Each row of a before or after table is a point. One or more steps were done to the points. Then noise was added and the rows were shuffled. The steps act on columns, c1 being the first. What was done? A step turns or swaps two columns, mirrors them in a line or flattens them onto one, adds a multiple of one to another, or multiplies or shifts one. Angles are multiples of 10 degrees, from the lower column toward the higher: turns from -170 to 170, lines from 10 to 170 but not 90. Use the fewest steps. Two steps may share a column if one is a turn and the other turns, adds or multiplies; they go together, in the order done. Otherwise the lowest column goes first.

Before:
-56	-20
-14	17
36	21
14	-50
44	37
-72	-11
29	-9
42	41
-36	-34
-36	66
After, 10 rows:
-62	37
30	-31
-22	44
26	-51
33	44
31	-47
-22	-11
-54	-50
27	0
-45	40
Steps: mirror c1 and c2 in the line at 170 degrees

Before, 10 rows:
-9	41	-19
15	12	74
17	11	-19
-32	29	-11
-16	60	-31
-30	51	-28
-3	-39	-1
-80	24	58
-39	-33	69
-4	18	56
After (10 x 3):
96	43	-25
28	38	-51
-1	-24	-2
5	79	33
15	34	-76
19	73	42
28	48	23
60	-11	-52
-21	29	11
2	61	20
Steps: turn c1 and c3 by -160 degrees; shift c2 by 20

Before (13 x 4):
-24	26	27	-14
-8	-48	16	-57
-25	-47	-15	22
7	10	-24	-33
-1	-22	8	1
-39	19	-14	-14
-29	-9	-22	27
-27	7	8	-10
-7	10	46	-27
-27	4	25	28
-40	-12	-31	0
1	23	7	-45
-61	-47	41	-7
After:
-17	-93	-16	22
-18	17	11	-12
5	21	-23	-35
-6	18	46	-27
-18	7	29	27
-2	-45	6	5
-26	-24	-32	-1
-26	36	-14	-10
-14	51	26	-11
-7	-94	14	-54
2	44	6	-46
-22	-20	-22	28
-42	-92	42	-5
Steps: multiply c1 by 0.7; multiply c2 by 2

Before:
4	11	-44	27	13	-15
20	27	-27	4	6	27
-1	45	-52	11	12	-15
6	45	-28	25	14	-14
-7	26	95	-24	34	27
12	29	-64	-27	10	16
30	41	-38	29	25	10
8	6	16	5	-10	-52
-10	5	77	14	-13	34
-14	17	58	1	-7	34
-39	24	85	8	1	34
40	65	-28	6	-12	-3
23	-41	49	24	-19	-34
30	31	-28	19	40	-8
After:
-15	59	14	2	-8	36
1	-22	-64	18	15	-15
-39	85	23	10	0	33
32	-10	-53	45	32	9
6	-2	-52	42	18	-12
-6	94	26	-38	45	25
11	-42	-57	-45	13	15
19	-9	-36	8	7	26
6	-31	-31	44	15	-18
22	23	62	38	-23	-34
32	-8	-38	30	51	-8
39	8	-70	9	-14	-3
7	15	4	9	-12	-53
-10	69	35	21	-19	35
Steps: turn c2 and c3 by -60 degrees; multiply c4 by 1.6; multiply c5 by 1.3

Before, 11 rows:
25	-14	6	15	37	34	27	22
1	-5	-19	-27	9	42	30	-29
46	-12	-12	35	29	11	7	-50
20	-14	4	-18	9	-25	-13	9
-19	26	10	-21	43	34	-29	-18
29	3	-10	-3	-26	20	24	18
50	-14	5	-30	-33	-35	-20	25
5	-4	10	0	-5	-10	3	-45
38	-22	45	13	1	-32	3	-55
35	47	-9	-33	32	-38	-20	-39
34	-25	-5	31	-10	-22	27	-15
After (11 x 8):
35	45	-12	-36	40	96	-23	-13
0	-3	-19	-26	18	14	30	25
51	-12	3	-28	-36	58	-21	-61
23	-15	7	17	34	-62	25	10
33	-25	-6	32	-7	-14	25	27
6	-5	10	-2	-11	31	2	30
26	6	-8	-3	-21	-21	26	-9
19	-15	5	-19	6	42	-9	-34
-21	28	12	-18	41	12	-26	17
48	-12	-14	34	35	-29	5	74
35	-21	46	10	-30	38	4	42
Steps: add -0.7 times c3 to c5; add 1.5 times c4 to c6; turn c6 and c8 by 150 degrees

Before, 10 rows:
-41	-45	-16	55	10	-53	-2	8	-67
-26	16	15	61	25	-88	25	44	43
17	-33	42	9	-27	-45	32	2	-11
35	33	-8	33	66	33	-4	-18	-60
-24	39	-11	-26	14	-83	-27	-46	15
-7	14	9	-8	-1	43	-30	-37	31
67	-36	-16	22	49	51	-29	10	55
12	-8	51	-31	4	-41	33	70	20
19	-4	59	57	11	-13	-29	46	-17
72	76	32	-17	-23	-5	14	87	40
After (10 x 9):
21	-2	20	69	7	-14	-27	12	-18
-21	39	9	-44	16	-78	-25	-23	28
10	-8	78	11	5	-35	40	74	31
74	77	45	27	-23	1	11	85	40
19	-33	35	11	-28	-43	33	-1	-6
-20	17	-33	75	22	-78	26	7	55
33	37	-26	23	69	23	0	-31	-68
-6	16	15	-22	1	45	-33	-27	23
67	-34	-30	23	54	62	-27	-3	45
-43	-45	-53	49	11	-66	3	-21	-55
Steps: add -0.7 times c4 to c3; turn c4 and c8 by -30 degrees; turn c6 and c9 by -10 degrees

Before:
-24	-16	-75	-3	95	-18	18	22	23	0	-13
-18	-30	-1	-15	-5	-11	15	11	5	17	25
-14	-1	-1	-1	32	10	-8	39	-8	-40	25
3	21	7	16	-13	-19	-37	-17	-27	9	24
-12	-4	9	0	-15	-7	-45	0	-22	0	-11
-10	-22	-17	18	-25	6	15	-14	-3	6	0
17	-24	8	20	4	-16	11	16	-3	-2	-1
-8	-22	6	-12	-20	-25	10	-14	-10	-49	-4
9	-12	-20	-22	4	3	1	-5	-21	6	2
-23	14	11	-10	0	-4	10	6	-25	7	-1
After:
-8	6	-20	-12	3	-12	0	-5	-22	5	6
23	-8	11	-2	1	11	10	5	-26	1	6
24	23	-71	0	98	-2	18	21	24	-13	2
-14	29	7	8	5	-9	11	17	-3	0	-3
19	29	-1	-4	-4	-20	16	14	9	24	15
13	8	5	-3	-17	5	-46	0	-22	-13	-1
16	-5	2	3	32	-8	-7	40	-10	22	-42
7	34	6	-5	-22	0	12	-12	-10	-5	-46
-4	3	8	8	-13	29	-35	-18	-30	24	6
10	10	-17	6	-23	-22	19	-11	-4	-2	7
Steps: multiply c1 by -1; turn c2 and c6 by 130 degrees; multiply c4 by 0.4; swap c10 and c11

Before, 12 rows:
14	-46	-8	-14	41	-29	-28	29	11	-19	12	-30
-25	-8	32	-65	35	-71	28	14	-46	19	0	52
-9	-41	-67	-15	30	26	13	34	25	-28	-23	9
-50	-46	3	7	28	-22	-24	-20	-29	-22	-31	7
-49	-58	-4	32	80	23	42	58	-3	-6	-19	-6
45	-2	-26	31	-24	-9	-15	-2	-43	-19	-82	16
28	13	15	23	-21	-13	53	-38	30	23	-15	16
-14	-15	13	-51	27	-72	-17	-39	-56	-51	-22	-49
53	-55	14	30	13	-11	17	-48	0	-33	-48	-14
28	-40	17	8	1	20	-31	-38	-54	37	-61	-26
22	-35	-65	-2	-1	-25	-30	-43	-52	22	4	-22
53	27	30	-30	21	-25	-8	-13	-45	-40	6	31
After, 12 rows:
-69	-2	7	-17	-39	25	11	-23	25	-29	-21	7
-65	0	-20	0	16	-22	-27	41	-53	21	2	-20
14	0	-28	22	34	-14	54	30	34	22	-14	17
14	1	-51	29	5	-11	17	53	0	-34	-48	-13
30	0	-52	-30	-17	-23	-8	18	-44	-40	7	30
6	4	46	7	-20	-21	-24	30	-26	-22	-32	6
32	2	23	-64	-37	-69	29	-3	-46	19	0	52
-9	-1	-14	-13	-48	-28	-24	-12	12	-21	13	-27
17	1	16	-52	-9	-73	-19	43	-55	-55	-23	-50
16	0	-29	7	11	22	-31	37	-55	37	-61	-25
-2	3	53	31	-92	23	41	-26	-1	-5	-21	-5
-24	3	-45	31	21	-12	-16	-6	-44	-20	-81	18
Steps: turn c1 and c3 by -90 degrees; multiply c2 by 0; turn c5 and c8 by 160 degrees

Before, 13 rows:
-1	-20	14	5	40	-28	-8	18	37	10	2	-41	2	-5
-13	4	-34	36	-9	-19	-14	39	0	2	5	38	-34	-70
7	12	25	-3	33	33	28	13	20	22	-72	12	-6	28
8	-24	-17	3	35	-15	-17	43	-20	3	27	-25	-37	23
17	0	-37	36	38	27	-15	35	-24	27	-3	-7	-17	-95
18	24	-18	60	23	-18	-23	-8	-5	6	-25	-19	-28	25
16	46	-21	19	31	-22	-23	39	61	-19	23	87	35	21
-17	-16	-12	27	-18	-16	50	-25	-1	-44	30	26	45	26
-43	-31	-51	-4	-10	-13	2	1	-11	-36	3	-29	-6	-1
21	-9	-38	-7	-19	-20	40	7	-18	25	-41	-31	-10	-9
-8	-30	-47	1	16	-24	-16	8	18	34	28	-14	-32	8
-71	-13	-32	9	40	-25	-8	41	-12	24	17	-42	-4	4
-21	22	25	-5	27	-6	5	-40	-26	-16	-24	-15	-6	-9
After, 13 rows:
-5	-19	15	-3	39	-27	36	19	-8	10	3	-41	1	-5
-33	6	-33	-19	-9	-19	0	39	-13	1	5	38	-34	-71
-3	-24	-18	8	35	-15	-22	43	-18	3	27	-26	-37	24
1	12	26	7	32	32	20	13	27	22	-73	12	-6	27
12	-31	-51	-43	-10	-12	-11	1	3	-35	2	-30	-6	-2
3	-14	-33	-71	41	-25	-13	40	-7	25	16	-40	-4	4
8	22	25	-19	27	-6	-26	-40	6	-17	-24	-15	-6	-9
-38	0	-37	10	38	26	-24	36	-14	28	-3	-7	-17	-94
0	-30	-47	-8	16	-25	18	10	-16	33	28	-14	-33	9
-22	47	-21	12	32	-23	62	39	-23	-19	23	87	35	21
-62	24	-19	7	23	-18	-5	-8	-23	6	-25	-20	-28	26
-24	-15	-12	-21	-18	-16	-1	-25	49	-44	30	25	46	26
3	-10	-39	22	-20	-19	-18	8	41	24	-41	-31	-10	-9
Steps: turn c1 and c4 by 100 degrees; swap c7 and c9

Before (11 x 18):
5	-4	10	-12	18	27	16	4	-24	-32	-3	31	-32	11	-34	73	-53	-16
-16	-12	-23	-40	-31	15	-1	-36	0	-17	-34	-13	-13	-8	-14	-9	-18	-29
15	-24	44	-15	-74	50	-25	0	-7	-21	-1	34	-53	69	-1	-20	26	6
4	4	7	2	34	50	20	17	43	-19	-11	69	-62	33	-56	35	22	30
0	-24	30	-5	-87	-28	-16	-58	11	-37	-32	95	27	-34	-11	-68	31	-26
-16	0	-25	40	-40	-2	-36	23	-2	10	11	26	-6	6	-28	9	-11	-48
-8	-19	-14	-14	-27	-22	-1	-10	15	13	1	23	-12	4	8	17	30	10
48	-3	-33	-10	14	30	-41	-25	26	11	-50	-33	32	17	-16	-1	16	29
-38	75	-1	6	21	26	-27	28	-22	-25	-2	61	5	-17	36	25	-22	10
-21	-47	18	25	14	19	-14	45	28	-5	8	-72	4	19	-26	-10	-19	19
-27	6	-40	13	14	45	10	-36	-33	70	-36	-8	62	-14	25	30	1	4
After, 11 rows:
-8	-9	-29	-13	-29	23	-18	-11	16	14	2	3	-12	12	-23	18	31	7
-26	-5	-12	46	15	-33	9	-36	-33	72	-35	27	62	-1	3	31	2	-33
-16	32	32	77	-41	-29	-18	24	-2	10	12	-33	-6	11	-19	9	-9	39
-21	-11	47	28	15	-1	-48	44	29	-5	8	-13	4	15	78	-10	-18	-25
4	-16	8	-2	34	-20	13	17	42	-20	-11	-68	-63	54	-58	36	22	-55
-17	-4	-71	-47	-31	-30	-11	-36	0	-17	-34	-11	-13	-12	16	-9	-17	13
5	-17	-10	-24	17	-31	4	3	-24	-33	-3	-40	-32	47	-26	72	-53	-3
-1	0	17	-28	-87	4	-30	-60	12	-34	-31	-27	28	-68	-91	-68	29	39
46	35	-38	7	15	-5	-22	-26	26	11	-50	-10	33	17	37	-1	15	-42
-39	60	7	10	20	-13	51	26	-22	-24	-3	26	6	-5	-67	24	-21	-25
15	10	14	-52	-72	-33	-34	0	-6	-20	0	-6	-54	59	-33	-19	26	-37
Steps: turn c2 and c7 by 60 degrees; multiply c4 by 2; turn c3 and c4 by -40 degrees; turn c6 and c18 by -140 degrees; turn c12 and c15 by -100 degrees; add 0.5 times c16 to c14

Before (11 x 20):
20	83	-95	23	-27	24	22	5	-26	-6	-3	-29	46	60	-62	-38	29	42	-32	32
-27	70	-48	-37	68	58	33	-34	8	20	24	66	-70	24	-14	17	-46	-29	54	-5
-60	1	-18	5	-19	-58	-77	-3	-87	36	50	9	24	48	13	-1	57	-13	-27	-24
-58	-39	-34	-51	-27	-6	-37	11	15	-32	54	-45	-27	-21	-57	-20	74	13	10	50
-38	-24	6	-63	4	1	5	-16	-26	-22	49	36	13	-35	-39	-27	-8	-43	-58	-19
68	-24	-91	-26	3	-1	21	-5	-72	-76	-71	51	-44	-3	14	-15	52	-67	-32	-23
-15	-34	27	12	-29	55	34	25	-28	4	-18	-40	31	22	-4	-57	-43	36	51	52
17	-7	-4	-59	-22	-38	2	1	-47	17	36	-2	-48	2	-26	37	-30	35	17	10
-55	-46	0	31	61	49	-21	7	-2	38	-43	21	-26	15	0	-29	-49	25	-3	-36
17	-6	-28	53	44	-44	-74	82	-20	26	-67	-16	-15	8	-48	-80	5	3	3	-41
11	1	-92	45	2	-26	17	-34	-33	-34	-56	48	-32	35	-37	-30	9	-15	-3	-24
After (11 x 20):
11	-58	-28	55	25	-48	-73	81	-20	44	-38	-17	16	8	-47	-80	4	3	2	-43
9	21	-5	-60	18	-41	2	0	-49	-22	29	-3	48	3	-28	35	-29	34	16	10
-18	66	-47	-37	18	61	32	-33	8	69	-38	63	71	24	-14	19	-45	-30	56	-5
-46	-64	-2	31	39	58	-21	5	-2	64	7	22	27	15	1	-31	-48	26	-2	-37
-59	16	-36	-51	-32	2	-37	12	14	-28	65	-46	27	-22	-57	-21	76	16	10	52
24	51	-95	25	-6	20	23	5	-26	-27	-66	-28	-45	61	-61	-37	29	43	-35	31
-67	40	-20	4	37	-51	-77	-3	-87	-18	31	7	-24	49	13	1	55	-11	-29	-25
-37	21	7	-62	-23	7	8	-16	-26	3	49	36	-13	-36	-36	-27	-10	-44	-59	-19
6	-42	-91	44	-34	-26	15	-33	-30	1	-37	47	31	33	-35	-33	8	-16	-3	-24
67	-70	-90	-27	-74	-13	21	-7	-74	3	-28	53	44	-3	17	-15	51	-66	-31	-22
-6	-35	28	14	3	56	36	26	-28	-30	14	-42	-31	20	-3	-57	-42	38	50	52
Steps: turn c1 and c6 by -10 degrees; turn c2 and c11 by -50 degrees; swap c5 and c10; multiply c13 by -1

Before (13 x 24):
-5	11	-5	24	-40	13	-20	21	-2	1	21	3	21	-16	-14	-42	9	32	26	-20	6	-5	-10	-14
-30	-27	-16	8	40	-46	20	-27	17	20	13	-14	-5	5	-50	27	2	37	-13	18	30	-28	30	-21
41	-65	28	-25	1	-16	31	-8	17	45	16	-23	-16	9	-22	-19	-33	15	2	14	-25	38	36	2
9	-11	51	-33	36	18	-32	3	-32	-2	-22	-9	41	-7	-1	4	7	8	-42	22	-33	10	4	35
4	-32	28	-16	16	30	-15	25	-6	14	-3	-8	20	-9	-7	50	9	-2	-22	33	-27	51	51	38
-19	33	4	-4	-18	19	7	-18	-3	14	6	-1	30	-46	-44	-26	26	5	37	-21	8	7	-37	5
-39	-3	-9	-2	-7	-1	-9	-12	10	-6	27	7	-5	-17	-8	-50	36	-5	28	-32	-27	14	-31	-22
-19	-16	-22	10	18	-18	4	-29	35	69	30	6	-29	-23	-24	0	-47	34	-10	-3	17	7	28	-55
-4	9	-36	-8	-16	21	33	-22	27	26	54	-8	-21	-7	-7	-23	-15	25	-13	-55	-4	-1	29	-15
-10	-45	-27	13	33	-8	-7	-45	39	21	1	-13	-4	-24	-61	15	5	62	-30	-17	30	6	29	-42
-8	25	30	-12	-30	11	-23	-22	-20	-16	14	-8	49	-20	-9	6	26	13	46	-25	-42	7	-18	-19
7	-20	50	-13	12	29	-24	-14	-21	-36	-21	3	11	-17	13	37	16	4	11	16	1	5	-23	32
9	-1	3	-9	-7	7	-8	14	-44	-29	-18	-6	76	-47	8	18	28	-14	16	-8	-3	15	-41	-8
After (13 x 24):
-31	-12	-16	8	40	-19	33	-27	18	19	12	-15	14	5	42	28	1	37	-12	18	29	-28	30	-21
-19	42	4	-4	-17	8	35	-19	-26	14	7	-1	17	-46	28	-26	25	6	37	-20	8	6	-37	6
-6	14	-5	23	-40	5	22	21	-17	1	20	3	12	-17	-10	-42	8	33	26	-21	6	-5	-10	-14
-10	-40	-26	13	34	-3	57	-45	36	21	1	-13	36	-25	24	16	5	62	-31	-16	31	6	29	-42
7	-23	50	-13	13	12	0	-14	-26	-37	-21	2	-15	-16	-28	37	17	4	12	17	1	6	-23	32
-39	17	-9	-2	-7	0	11	-11	13	-6	27	6	6	-18	-4	-51	36	-5	28	-32	-27	14	-31	-22
4	-34	28	-16	17	12	13	26	-21	14	-3	-8	8	-9	-8	50	8	-2	-22	33	-26	51	51	39
-8	29	30	-13	-30	4	19	-22	-55	-17	15	-8	11	-21	-15	6	26	13	47	-26	-43	7	-18	-19
-19	-7	-22	9	19	-8	18	-28	51	69	30	6	16	-24	15	0	-47	35	-10	-4	16	7	28	-55
9	-15	51	-33	37	6	17	4	-59	-2	-21	-8	-6	-7	-29	5	7	8	-42	22	-33	10	4	35
9	-6	2	-9	-6	3	-3	14	-94	-29	-19	-6	6	-46	-11	17	28	-14	16	-8	-3	14	-40	-7
-5	10	-36	-8	-16	10	-10	-23	39	26	54	-8	13	-8	32	-24	-16	25	-13	-55	-4	-2	29	-16
41	-86	28	-25	1	-6	3	-8	27	45	16	-23	6	9	38	-19	-33	15	1	15	-24	38	36	3
Steps: add -0.5 times c1 to c2; multiply c6 by 0.4; turn c7 and c15 by 120 degrees; multiply c9 by 1.3; turn c9 and c13 by 50 degrees
